Rows are points. Each copy is the shape, with its points in the same order, turned, moved and blurred by noise. Say if it was mirrored as well.

Shape (9 x 3):
[[-0.73 -0.40 -0.24]
 [ 0.18  0.23 -0.17]
 [ 0.59 -0.31  0.30]
 [ 0.64  0.35 -0.08]
 [-0.60  0.36  0.16]
 [-0.04 -0.22  0.19]
 [-0.02 -0.07 -0.43]
 [ 0.27 -0.15  0.04]
 [-0.01  0.52 -0.38]]
Copy 1 (9 x 3):
[[-0.61 -0.49 -0.18]
 [ 0.07  0.36 -0.32]
 [ 0.71 -0.11 -0.55]
 [ 0.46  0.61 -0.46]
 [-0.26  0.05  0.42]
 [ 0.18 -0.23 -0.20]
 [-0.24  0.14 -0.50]
 [ 0.30 -0.02 -0.45]
 [-0.23  0.62 -0.18]]
Copy 1 is: only turned
Copy 2 (9 x 3):
[[ 0.01 -0.71  0.41]
 [ 0.24  0.22 -0.10]
 [-0.24  0.05 -0.75]
 [ 0.23  0.55 -0.48]
 [-0.28  0.15  0.56]
 [-0.24 -0.20 -0.19]
 [ 0.34 -0.19 -0.10]
 [-0.03 -0.03 -0.48]
 [ 0.41  0.33  0.19]]
Copy 2 is: mirrored
Copy 3 (9 x 3):
[[-0.27  0.38  0.78]
 [-0.09 -0.10 -0.22]
 [ 0.71  0.23 -0.24]
 [ 0.23 -0.14 -0.61]
 [-0.19 -0.46  0.57]
 [ 0.32  0.13  0.24]
 [-0.26  0.27  0.01]
 [ 0.30  0.27 -0.10]
 [-0.46 -0.24 -0.19]]
Copy 3 is: mirrored
Copy 4 (9 x 3):
[[-0.23 -0.01 -0.71]
 [ 0.13  0.44  0.21]
 [-0.20 -0.21  0.64]
 [ 0.14  0.48  0.70]
 [ 0.59  0.12 -0.40]
 [-0.03 -0.17  0.04]
 [-0.19  0.43 -0.09]
 [-0.15  0.06  0.30]
 [ 0.31  0.75  0.01]]
Copy 4 is: mirrored
